Every row gives one point. To make a cloud, some directions were put in groups of two or more. Within a group, all points are equally far from the middle, so they leave a hole (a ring in 2 directions, a hollow ball in 3). The other directions are filled evenly. Then the cloud was stretched, turned, moved and blurred a little. How many holes are there, and how many directions does each take, smallest first?
(in the rows, 128 means zero)

Cloud (14 x 2)
[[111 171]
 [ 95 142]
 [152 178]
 [171 159]
 [ 95 127]
 [113 172]
 [162 105]
 [176 144]
 [ 95 143]
 [106 167]
 [ 97 122]
 [176 145]
 [138  94]
 [134  93]]
Holes: 1 (2)

Cloud (22 x 3)
[[124 131 162]
 [172 140 129]
 [122 155 112]
 [127 137 152]
 [121 144 133]
 [139 146 139]
 [149  54 141]
 [168 135 155]
 [176 128  93]
 [152  71 108]
 [144 143 149]
 [152  62 125]
 [ 93  91 130]
 [189 105 144]
 [ 94 116 125]
 [181  80 139]
 [ 99  76 116]
 [182 116 110]
 [178 133 112]
 [167 132 168]
 [179 104 111]
 [ 98  81  99]]
Holes: 1 (2)

Cloud (19 x 3)
[[155 128 140]
 [ 97 146 160]
 [166 113 149]
 [ 91 164 117]
 [ 91 142 161]
 [ 84 132  91]
 [ 94 121 111]
 [152 185 144]
 [ 86 154 154]
 [108 186 127]
 [105 181 111]
 [107  97  68]
 [146  79 120]
 [100 127  64]
 [ 87 172 153]
 [107 128  86]
 [146 136 136]
 [164 114 152]
 [ 94 122 147]]
Holes: 0

Cloud (30 x 4)
[[153 133  85 104]
 [162 163 149 124]
 [ 95 135 130  94]
 [ 80 106 121 132]
 [158 108 154  76]
 [145  50 122 123]
 [179 134  64 160]
 [191 142 113  51]
 [133 101 105 143]
 [134 113  82 132]
 [126  62 132 113]
 [144 150  79 152]
 [159 135 167  92]
 [151 125 131 121]
 [169  87 141  96]
 [203  92 112 111]
 [145 160 101 103]
 [176 146 118  84]
 [140  82 153  91]
 [ 94  99 144 105]
 [174 157 115  82]
 [121 151 143 128]
 [ 86 161 130 113]
 [181  90 141 125]
 [107 121 166 132]
 [119 107 111  82]
 [150 140 137  96]
 [133 138 104 152]
 [ 91 154 168 126]
 [162  88 104  99]]
Holes: 0

Cloud (30 x 4)
[[138 191 129 121]
 [ 68 146 140 102]
 [ 91 117  91 120]
 [ 97 103 100 137]
 [162 145 110  78]
 [ 96 142 125 166]
 [159 182 127 140]
 [167 172 133 138]
 [ 94  96 137  85]
 [158 179 139 126]
 [157 169 148 111]
 [179 146 121 144]
 [138 193 129 124]
 [170 105  98 101]
 [170 130 138 139]
 [ 69 157 156 122]
 [173 106 114 133]
 [ 83 148 107 102]
 [102 104 155  78]
 [102 120 188 112]
 [142  94 136 139]
 [ 87 117  98 111]
 [187 128  85 128]
 [142  88 125 132]
 [ 95 181 137 141]
 [175 153  65 142]
 [112  85 118 134]
 [ 84 106 152  83]
 [ 77 110 139  89]
 [122 191 122 111]]
Holes: 2 (2, 2)

Cloud (31 x 4)
[[112 160 137 136]
 [140  87  81 153]
 [156 105 120 180]
 [131 163 166 117]
 [171 106 144 102]
 [166  94 131 149]
 [138 151 167 147]
 [119 151  85 132]
 [132 114  70 174]
 [189 153 158 111]
 [125  99  72 147]
 [112  84  98 178]
 [148 181 142 132]
 [150 167  99 141]
 [119  82 110 172]
 [165 124 153  83]
 [164 154 121 160]
 [168 105 110 166]
 [127 123  89 192]
 [159 127 159  84]
 [164 129 112 172]
 [156 185 139 114]
 [168 113 160 139]
 [140 178 160 114]
 [183 129 114 141]
 [124  79 106 150]
 [107 111  75 153]
 [182 111 132 115]
 [107  91 104 153]
 [ 96 124 103 164]
 [122  91 121 183]]
Holes: 1 (4)

Cloud (54 x 6)
[[145 141 129 108 192 114]
 [ 75 163 126 164 124 126]
 [157 173  79 143 111 105]
 [131 122  64 106 123 152]
 [124 125 115 199 155 128]
 [170 146 124 126  95 172]
 [ 77 133 116 102 171 107]
 [168 109  94 146  91 151]
 [ 71 159 121 162 127 112]
 [125  86  85 132 117 139]
 [ 67 142 164 146 154 104]
 [ 69 105 156 117 145 135]
 [125 126 154 176 119 181]
 [167  84 111 142 108 135]
 [123 102 189 167 168 111]
 [158 161 124  93 154  99]
 [120 142 161  88  93  95]
 [186 101 144 117 141 157]
 [ 99 145 127  81 167 122]
 [140 107 148 184 112 170]
 [182 141 151 153 156 136]
 [186 105 117 149 163 113]
 [174 129 173 127 101  92]
 [147 144  55 123 127 125]
 [113 104 135 152  78 135]
 [175  84 166 142 132 118]
 [160 124 126 188 158  94]
 [108 103 167 156 117  85]
 [170 153 161 118 123 160]
 [122  96 113  93 105 150]
 [103 135 118 179 154 155]
 [115 110 102  84 175 101]
 [188 124 127  99 116 118]
 [160 135 160 159 142  64]
 [ 84 124  92  99 126 120]
 [171 124 102 131 103  83]
 [160 102 190 129 122  99]
 [ 84 136 129 171 168 128]
 [178 155 113 138 147  83]
 [ 75 124 102 109 167 108]
 [ 95 136 149  92 144  69]
 [145 185 127 164 115  86]
 [132  91 154 157 100 168]
 [110 129 211 142 115 145]
 [134 109 141 147 107  70]
 [148 180 171 153 112  95]
 [161 139  76 161 130  87]
 [124 124 109  86  89 113]
 [105 115 127  76 153  90]
 [152  94 142 161  88 154]
 [153 181 128 161  86 105]
 [150 106 144 110 174  73]
 [134 124 132 123 114 196]
 [ 94 149 157 149 186 109]]
Holes: 1 (6)

Cloud (50 x 6)
[[ 93 165 173 104 115 100]
 [139 156 171 163 156 129]
 [ 96 142 164 163 151 126]
 [ 82 167 175 102 109 109]
 [157 113 129  76 164 125]
 [116  94 161 134 131  73]
 [ 99 115 147 148 137 152]
 [ 89 121 138 159 155  73]
 [119 104 104 148 113  71]
 [106 175 159 118 128 168]
 [ 91 114 139  71 114 124]
 [136 125 108 125 113 171]
 [107 176  93 116 147 143]
 [ 81 108 144 148 186  76]
 [ 78 163 113 101 113 154]
 [ 90 108 117 142 149 150]
 [142 145 166 181 128 123]
 [115 195 127 114 135 161]
 [ 98 135  86 171  92 114]
 [125  93  80  94 117 109]
 [152 105 147 126 164  74]
 [140 180 104 162 144 127]
 [168 128 143  86 156 138]
 [124 149  88 175  91 134]
 [ 91 174 126 105 162 123]
 [125 142 174  90 134 100]
 [156 112 126 122  50 150]
 [ 75 190 164 110 111 140]
 [151  72 151 149 141  76]
 [175 116 122  98 172 132]
 [114 144  84 179 100 119]
 [184 147 153 130 130 118]
 [ 85 180 143 103 144 126]
 [ 84 121  88 158  97 120]
 [129 134 189  76 116 125]
 [121 133  77 185 155  99]
 [101 134  59 132 136 121]
 [ 97 139  99 118 181 146]
 [149 108 102 180 110 134]
 [152 121 194 114 140 119]
 [169 104 133 156  79 118]
 [108 105  53 163 167  86]
 [ 83 133  96  98  77 129]
 [105 201 156 152 121 120]
 [166 105 127 178 107 121]
 [ 96 158 163 170 126 119]
 [162 126 110  81  98 138]
 [179 141 148 159  84 121]
 [167 138 103 173 169 122]
 [109 175 112 115 148 159]]
Holes: 2 (2, 3)

Cloud (83 x 8)
[[127 148  87 116 109 131 162  95]
 [114 118  81 165 111  47 102 161]
 [123  86 176  78 123  67 149 136]
 [121  98 149 156  80 149 108 144]
 [129 144 128 120 123  80  77 112]
 [143 156 113 177 135 129 157 157]
 [114 138 101  87 126 109 172  92]
 [157 133  86 108 105 113 148 160]
 [105  99 133 132 112 113 108 152]
 [158  91 128 130 136 107  72 164]
 [117 101 140 183 104  93  97  86]
 [ 97 131 159 130  84  91  92 181]
 [121 114 186  83 111  98  98 115]
 [200 109 169 101 135  93 139 152]
 [165  76 168 152 158 110 115 137]
 [100 136 158 123  83  64  80 150]
 [114 130 112 118 149 138 127  98]
 [194  98 133 106 103 115 143 161]
 [ 92  87 126 104 110 121  84 136]
 [186  94 156 172 123  70  78 136]
 [118 155 126 131 146  86 118 111]
 [144 131 120 159  73  86  83 160]
 [ 75 139  94 119 159  86 146 152]
 [117 139  78 141 138 140 115 138]
 [135  60 131  95 134 153 103 132]
 [ 93 177 113 104  94  77 162 163]
 [155 107  88 103 149 129 154 134]
 [141  94 107 112 142  97 111  81]
 [125 138  96 131 160 150 127 166]
 [110 113 114 121 166  60 141 137]
 [125  96  94 119 115 110  90 106]
 [134 152 143 180  96 125 110  97]
 [152 126 113 146  81 106 142 126]
 [131 100 145 134 117  73 154 163]
 [165 136 155 103  99  93  87 108]
 [126 138 105 153  68  92  77 142]
 [110 106  99 197 114  97  99 103]
 [127 168 121  54 129  86 130 165]
 [164 123 140  95 101 107 107  81]
 [170 176  79 115 159 105 126 157]
 [130  89 153 183 111 114 120  84]
 [144 163 142 144 106  58 154 119]
 [121 174  46 137 124  72 113 170]
 [158 149 162  95 142 137 148 154]
 [123 134  96  81 121 100 163  80]
 [176 113 155 182 119  94 124 105]
 [173  87 167  92 126 145 131 131]
 [140 131 165 167  98 115 118 176]
 [128 103 146 164 135 159 167 151]
 [136 162  92  93 165 130 126 159]
 [129 135 177 102 111 117 131 133]
 [157  84 150 123 140  75  44 142]
 [152 118 132 214 135  97 124 128]
 [ 82 214  99 151 125  95 161 114]
 [ 87 147 117  77 122 112  94  98]
 [122 155 156 107 120 173 132 141]
 [ 57 161 114 108 121 136 134 104]
 [174 103 140 176  86  89  89 165]
 [141 119  97 139 111  96  57 137]
 [142 138 191 143  98 127  56 160]
 [121 118 136 150 124 118  80 156]
 [ 94 131 139 107 123 180 106  99]
 [147 137 146 138  62  74 113 136]
 [126 134 106  79 111  89 127 189]
 [129 144 165 140  65 125 115 170]
 [ 84 133 119 153 132 105  68 121]
 [153  78 152 113 126 146 129 120]
 [137 191  80 154 145 100 140 160]
 [158 117 141  91 158  93 122 162]
 [135 134  83 131  94  75 165 171]
 [215 118 153 130 108  86 131  88]
 [102 173 167 178 111 142  94 103]
 [121 158 177 183 129 108 113 162]
 [144 122 186 190  84 125 129  93]
 [115 134  97  92 153  40 103 197]
 [138 165 140 110 147 125 162  64]
 [125 128 133 138 115  99 161 165]
 [139 133 165 137  73 121 103 127]
 [112 158 131 145 116  81  85 153]
 [166 115 133 177 118  73 133 118]
 [ 99 131 101 125 118  99  64 131]
 [ 97 142 141 145 154  90 127  89]
 [199 117 102 149 117 107 154 139]]
Holes: 0

Cloud (85 x 8)
[[124 118 156 136 131 140 104 180]
 [114 128 101  93  78 160 118 121]
 [145 144 166 136 112  76 129 144]
 [115 143 148 143 138 102 194 175]
 [134 105  90 125  82  72 149  67]
 [ 62 152 154  99 114 130 113 176]
 [158 145 179 116 172 158 187 141]
 [126  78 178 124 169 122 151 147]
 [ 99  74 110 116 169  95 152 113]
 [117  84 136 105  93 110  98  97]
 [ 64 119 171 137 138  54 155 114]
 [181 167 172 148 129 143 173 129]
 [ 95 133 159 169 115 146 120 181]
 [111  99 136 133 141 138 171  83]
 [142 133 157  80 203 149 177 151]
 [ 93 157 188 112 167  88 134 154]
 [ 87 125 167 139 150 181 168 135]
 [ 99 105 144 148 134  83  90  56]
 [159 136 121 110 148 157 119 141]
 [ 82 149 129  89 110 131 146 150]
 [162 158 110 116 139 126 124 138]
 [117 102 191 136 125  96 106  84]
 [107  83 125 108 109 112 105  81]
 [111  94 181 122 182 109 159 164]
 [134 141 148 137 114 109  95 172]
 [ 72 126 130 112 106 155 169 165]
 [107 147 153 176  92 149 163 142]
 [116  99 202 138 173 132 165 156]
 [ 93 102 166 134 143 100 192 160]
 [ 94 117 149 174  77  57 131  97]
 [ 98 131 173 163 174  74 163 156]
 [170 153 111 114 116  98 133 102]
 [137 161 170 104 119 141 152 158]
 [153 160 152  99 107 197 142 185]
 [117  82 113 154 105  63 152 119]
 [130 106 108 127 128 141 171 119]
 [ 82 120 157 138  74 166 150 152]
 [124 140 204  86 173 182 159 177]
 [ 87 145 130 138 147 138 170 157]
 [101 135 169 127  88 104 133 132]
 [114 152 164 103 202 127 188 183]
 [120 117 173 133 144 108  76 105]
 [ 98  92 106 159 121  75 121  92]
 [ 87 112 153 149  87  78 113 107]
 [115  85 137 143 147  90 143 135]
 [156 106 121 142 146  97 127 123]
 [176 122 132  88 141 158 151 131]
 [ 84  77 147 132 172  82 150 139]
 [ 92  63 146 135 116  90 135  87]
 [123 157 188 114 165 141 151 181]
 [ 96 140 127 146  98 147 141 105]
 [150  77 137  99  99 100 128  71]
 [136 120 103 120  71 127 117  82]
 [ 87 150  95 158 118 135 121 127]
 [131 159 177 119 104 133 134 158]
 [137 119 109 173 109 158  96 118]
 [ 51 116 152 129 123  88 144 147]
 [ 62 123 158 114 120  97 163 145]
 [ 95 139 149 154 117 104 187 115]
 [144 127  96  86 102  83 156  97]
 [128 164 108 115  89 145 100 122]
 [162  71 136 126 129 116 153 125]
 [ 63 137 160 155 116 141 146 156]
 [117 133 191 155 170 123 104 156]
 [100 105  97 115 106  94 103  88]
 [115 106 147 158  53  83 114  93]
 [101 112 164 145  85 123 187 128]
 [145  86 162 142 128 133 136 144]
 [175 112 123 134 117 178 138 126]
 [126 101  98 139  47 145  90  83]
 [ 73 124 120 103 134 141 169 143]
 [137 101 134 145  90 102 104  48]
 [100 132 105 135 126 100 177 112]
 [ 98 127 148 147 105 187 152 117]
 [128 163 126 141  98  84 153  82]
 [ 96 140 156 167  49 111 103 122]
 [ 88 149 174 152  82 127 119 126]
 [132 179 161 125 114 179 108 139]
 [117 155 131 124 187 151 144 162]
 [151 104 108 113 161 114 178 125]
 [178 104 108 147 127  82 153 106]
 [106 105 129 158 114 111 118 162]
 [126 168 166 113 153 170 116 129]
 [103 105 146 137 140  42 108  67]
 [189 119 126 128  98 104 114  85]]
Holes: 2 (2, 2)

Cloud (85 x 8)
[[113  56 162 114 116 126 132 162]
 [162 112  63  87 144 156 130 129]
 [112 112 122  87 134 159  79 153]
 [179 116  74 108 121  95 174 158]
 [157  78 149 117  78 107  71 110]
 [ 90 118 145 124 112  86  72 119]
 [116 111 118 173 125 162 113 120]
 [160 130  62 128 146 124 139 104]
 [ 99  57 144 178 190 140 129 137]
 [ 80 131 127 177 161 146 127 103]
 [129  85 114 154 107 171 159 113]
 [115 119  76 114 161 126 163 147]
 [172 103  86 136 153  94 134 133]
 [ 95 131 145  84 168 154 125 111]
 [142  71 136 128 181  86 118 122]
 [126  77  97 162 169 106 169 133]
 [143 112 109 112  96 156 144 149]
 [ 66 100 155 144  89 134 132 160]
 [138 157 114 127  85 175 135 141]
 [134 161  69 121 116  98 114 160]
 [ 92 110 166 146 144 105  97 109]
 [114 150 104 100  97 105 132  94]
 [151 111  60  99 149 106 138 167]
 [149  53 137  91 170 175 121  86]
 [108 114 139 108 141 102 126  84]
 [ 98 104 145  88 159 154 158 122]
 [118 120 113 135 104 161 118 168]
 [117  61 106 149 153 167 136 157]
 [111 137 167  92 151 130 152 109]
 [155 150 104  72  87 134 114 128]
 [109 147 103 151 171 152 154  83]
 [135  88 152  97 159 167  71 121]
 [127 124 110 160 137 110 145 120]
 [100 136 177 116 181 192 115 130]
 [157  68 116 109 121  70  94  96]
 [ 85 119 191 134  98 160 103  91]
 [135 116 127  80 136 122 147  96]
 [125 119 164 146 105 114 103  65]
 [ 75 113 105 171 130 146 103 146]
 [153 100 116 138 120 147 121 189]
 [139 106 112 111 100 133 131 200]
 [138 132  80 138  86  86 142 126]
 [114 146 101 117 150 160 179 149]
 [153 124 108  85 120  98 104  80]
 [106 123 101 163  89 107 126 137]
 [124 154 179 143  94 133  72 183]
 [125  67 128  85 174 141 178 115]
 [140 117  89 155  73  96 113 135]
 [102 126 129 148  61 156 131 105]
 [105 152  94 118 159 196 153 125]
 [108 165  93 128 159 170 174 106]
 [178 116 113 146 119  97 140  89]
 [132 147  87 141 141 108 116 140]
 [113  52  85 151 137 117 153  85]
 [ 71  86 158 149  86 120 142 134]
 [104 152 111 104  93  96 148 117]
 [168 106  98 135 148 112 200 112]
 [164 136 113 161  70  98 100 134]
 [105 136 161 135  98 100  60 103]
 [ 79 131 200 132 115 157  85 131]
 [196 122 104 107 139 138 164 151]
 [135 117  92 142  60  81 129 124]
 [172  89 123 155 116  88  94 146]
 [151 121 128  85 159 119 110  91]
 [100 115 157 110 100 167 124 110]
 [ 88 151  96 143 171 146 165 123]
 [175 120 100  69 133  99  81  97]
 [127  62 107  77 200 124 134 133]
 [134 140 129 131 133 178 154 156]
 [116  60 128 153  88 126 165 116]
 [155 120 161 105 161 135 179 106]
 [139 131 147  91 162 139 135  85]
 [145 123 102 140  30  90  99 128]
 [137 137 141  85 137 142 143  63]
 [150 124  93 153  84  87 157 123]
 [174 145 124 107 121  99  95  77]
 [141 116 151 134 151 172 142 159]
 [110  88 134 141  73 102 135  81]
 [157 127 114 123 128 168 203 125]
 [133 130 151  85 167 161  61 150]
 [160  85  99  64 157 120 106 149]
 [114 114 106 116  92  73 136 127]
 [142  69 148 100 225 175 132 121]
 [116  54  93 142 121 118 106 104]
 [146  52 155 137 121  98 111  82]]
Holes: 2 (2, 2)

Cloud (104 x 9)
[[141  86 125 105 108 149 163 121 156]
 [118 107 120  65 145 115 146  82 128]
 [151 147  95 132  49 115 171 108 154]
 [137 180 111 162  98 144 173 152 119]
 [167 147  92  85 158 157 108 106 139]
 [ 51 102 167 168 173 122 134 142 113]
 [156 168  84  96 153 107 174 121 126]
 [106 175  83 133  76 122 126  90 122]
 [126 161 124  72  97  96 144 138  94]
 [177 126 126 130 106 115 182 149  74]
 [139  82  77 141 125 155 102 129 153]
 [ 55 126 175 148 102 144 156 134 112]
 [174 120  74 164 117 133 135  83  85]
 [171 107  69 145  93 111 114 123 154]
 [114 145  89 112 195 120 171 115  87]
 [153 130 176 118 110 107 136  65 145]
 [147 143 137 120  93 103 222 138 125]
 [106 161 114  98 156 128 185 166 114]
 [ 99  88 156 171 161 110  89 144  73]
 [147 110  96 154 157 123  94 176 124]
 [162 118 175 124 152 166 108  93 103]
 [153  65 136 122 174 122 160 129 141]
 [162 144 139 114 113 151 205 109 115]
 [106  80 170  98 135 110 114 141 120]
 [114 146 133 161 136 203 110 118 104]
 [164 115 190 112 105 127 154 112 160]
 [136 135  63 154 140 143 135 177 104]
 [156 105 137 175 123 128 112  69 109]
 [161 191 151 133 101 148 107  95 106]
 [165  91 101 139 112  77 142 148 130]
 [130  85  90 157 107 152 164 101 134]
 [124 125 136 116 129 104 156 189 150]
 [157 141 141 102 137 152 152 151 171]
 [136 133 143 145  89 119 135 128 194]
 [164 133 127 109 100  90 209 134 119]
 [117  95 136  89 156 143  92 149 103]
 [144 144 156 101 156 132 169 147 172]
 [ 90 136 110 133  98  62 167 111  98]
 [137 170  73  92 178 110 127 144  84]
 [115 147 160 108 219 120 111 128  86]
 [115  80 145 108 118  67 149 155 121]
 [115 149 185 140 116  76 138 132  85]
 [127 107 118 126 112  92  68  92 131]
 [133 111  69 146 139 114 110 184 100]
 [ 95 135 145 157 105 120  58 156 107]
 [104 193 126 142 145 141 148 165  77]
 [ 88 127 124 154 160 121  52 104  89]
 [155 143 155 167 114  90 139 126  67]
 [164 145 138  92 172 142 144 113 156]
 [112 160  91 175 131 163 157 105 138]
 [184 114 114 119  66 132 141 146 143]
 [149 127  64 115 154 160 134  90 126]
 [128 101 146 126 204  93  87 111  65]
 [157 134 116 114 185  80  74 126  72]
 [119 101  72 112 143 127  93 103  80]
 [113  88 109 127 104  89  77 144 117]
 [104  97 153 174 154  84 134 109  81]
 [ 56 106 177 143 156 150 130 105 109]
 [132 171 134 128  95 123 128  61  97]
 [131 144 135 175 107 136 148 181  66]
 [ 71 160 157 161  82 161 143 122 156]
 [124 108 167 143 112 113 114  61 107]
 [136 167 137 139 202 151 139 121  55]
 [ 80  77 111 126 144  81  92 111 140]
 [ 90 143  87 101 129 161 142 120 168]
 [123 108 165 145 132 142  88  93  62]
 [148 156 142 121 115 124 141 126 184]
 [127 153 134  67 137 104 163 137  73]
 [129 154 157  86 101 106 108 109 151]
 [138  99 115  81 131  97 117 114  77]
 [119  96 133  99 112 120 111 170 103]
 [123 104 119 169  95 129 204 143 135]
 [119  91 114  91 135 142 162  89 144]
 [ 97 127 105 188 139 135 154 154  94]
 [153 155 162 154  75 120 167  88 128]
 [103 124 155 171 139 114  98 179 101]
 [125 120 132 171 194 136 132  97 110]
 [142 173 138  85 136 141  74 119 126]
 [127 173 150 132 193 124 125 128 102]
 [180 143 168 165  73 146 123 123 100]
 [141 170 130 158 133 133 130  81 137]
 [149 159 165 164  95 144 139 142 146]
 [139 171 169 139 145 170 181 120 118]
 [126 165 180 124  95 118  80 146  84]
 [172 112 123 166 134 122 152 119  48]
 [150 155 143  96 152 138  88  81 127]
 [154 114  79 184  75 135 147 118 117]
 [158 110 112 137  91 137 146 167 172]
 [152 142 137 101 124 118 201 161  99]
 [182 170 169 113 149 129 128 157 110]
 [117  85  90 106 154 130 138  73 167]
 [167 119  71 177 107 120 143 110  90]
 [102 116  94  99 167 151  77 132 125]
 [ 52 110  88 136 145 125 144 141 116]
 [ 98 133 124 133  71 126 136 156  89]
 [198 114 113 123  71 128 127 152 137]
 [101 149  80 111 181 111 180 124 128]
 [ 63 133 123 147 144  82 137  71  91]
 [116 111 117 149 177 123 128 151 158]
 [129 164 136 125 129 134 100  87 156]
 [110 145 121  76 159 145  98 170 104]
 [160 114 117 175 146 122  95  92 123]
 [137 161 163 161  92 110 177 101 150]
 [169  95 145 160 133  89 126 100 126]]
Holes: 3 (2, 2, 4)
